Every row gives one point. To make a cloud, some directions were put in groups of two or more. Within a group, all points are equally far from the middle, so they leave a hole (a ring in 2 directions, a hollow ball in 3). The other directions are filled evenly. Then the cloud was stretched, turned, moved and blurred a little. Count the holes, and give their numbers of directions, smallest first.

Cloud (14 x 2):
.53,-.34
.01,.66
-.11,-.61
-.24,-.63
-.28,.03
.09,.06
-.49,-.07
-.14,.39
-.60,.53
-.13,-.49
-.35,.24
-.03,-.44
-.54,.03
-.37,.15
Holes: 0

Cloud:
-.52,.32,-.28
-.44,-.34,.07
.20,-.23,.54
.22,-.57,.34
.37,.31,.26
-.07,.63,-.13
.15,.55,.15
-.22,.74,.08
.01,.58,-.23
-.73,.10,-.11
-.25,.13,.75
-.39,-.25,-.11
.37,.45,-.30
.22,-.44,.44
-.30,.12,.75
-.25,.75,.08
-.58,.06,-.19
.11,.18,.55
.06,-.60,-.03
-.29,.13,-.37
-.22,-.14,-.31
Holes: 1 (2)

Cloud:
-.33,-.05,-.61,.21
-.52,-.53,.00,.28
-.10,-.06,.58,-.13
.00,.21,.49,.18
.34,-.34,-.18,.68
-.18,.04,.62,.19
-.37,.19,-.29,.27
.10,-.52,.47,.76
.67,-.56,.29,.35
.59,-.26,-.21,-.44
-.55,-.56,.04,.04
.10,-.43,-.23,.30
-.02,-.28,.45,.48
.71,.14,-.22,.13
.59,-.51,.11,.09
.46,-.43,-.66,.24
-.62,-.81,.13,.16
.05,.18,-.16,.13
.22,-.24,.49,.40
.21,-.39,-.11,.06
.31,.37,.26,.20
-.22,-.20,-.21,.33
.30,-.45,-.04,-.13
-.44,-.19,-.10,-.25
-.61,-.83,.17,.66
.29,.46,.37,.29
-.28,-.21,.55,.00
-.04,-.48,.13,.41
Holes: 0

Cloud:
.38,-.10,.15,.48,.72,-.03
.63,-.20,-.07,-.53,.40,-.24
-.09,.26,.01,.39,.39,.52
.28,.10,-.21,.52,-.42,-.32
-.50,-.10,-.19,-.74,-.36,-.13
.37,-.73,.07,.08,.13,-.04
.59,.32,.39,-.59,-.12,.23
.30,.05,.49,-.63,-.33,.16
.41,-.14,.31,-.63,.15,-.25
.26,.25,-.19,-.10,.13,.77
.21,-.09,.39,-.75,.05,.04
.29,.10,.39,.33,-.31,.43
-.03,.17,-.39,.61,-.31,-.21
.04,.25,.11,.41,.47,.50
.11,-.59,.42,-.08,-.31,-.09
.42,-.37,-.38,.09,.72,-.47
.15,.35,.69,.36,-.24,.17
-.31,.20,.70,-.18,.15,-.05
-.42,-.23,-.23,-.37,-.24,-.68
.13,.77,.61,-.17,.19,.28
-.16,.43,-.24,-.67,-.39,.25
-.20,-.42,.06,-.14,-.56,.36
.27,.41,-.16,-.23,.21,.76
-.23,.08,.44,-.55,.30,.03
-.21,.44,-.54,.15,.52,.14
.49,.72,.58,-.21,.02,.21
-.30,-.55,-.32,-.11,-.51,-.66
-.66,-.07,.41,-.31,-.12,-.06
.43,.25,.52,.48,-.25,-.06
.00,-.34,.47,-.34,-.54,.13
.28,.01,-.47,.42,.70,-.44
.32,.09,-.31,-.56,-.32,-.42
-.42,.08,-.35,.63,-.08,-.18
.48,-.17,.27,-.20,-.53,-.32
.09,-.13,-.86,-.10,-.11,.20
.70,.51,-.13,.22,.67,-.15
-.07,-.43,.02,-.04,-.23,-.84
.35,-.72,.19,.08,-.19,-.21
.00,-.16,-.42,.14,-.71,-.26
.51,.14,.21,.05,-.54,-.30
-.47,.67,.06,-.25,.24,.11
-.14,.22,-.48,.33,-.13,.41
.47,.10,-.08,-.15,.16,.72
-.42,.75,-.05,-.17,.03,-.01
.32,-.10,-.09,-.02,-.05,.67
.25,.14,-.11,.71,-.19,-.37
.36,.18,.48,.47,-.23,.26
.26,-.54,.25,-.11,-.34,-.54
.01,.56,-.48,-.52,-.19,.16
Holes: 3 (2, 2, 2)
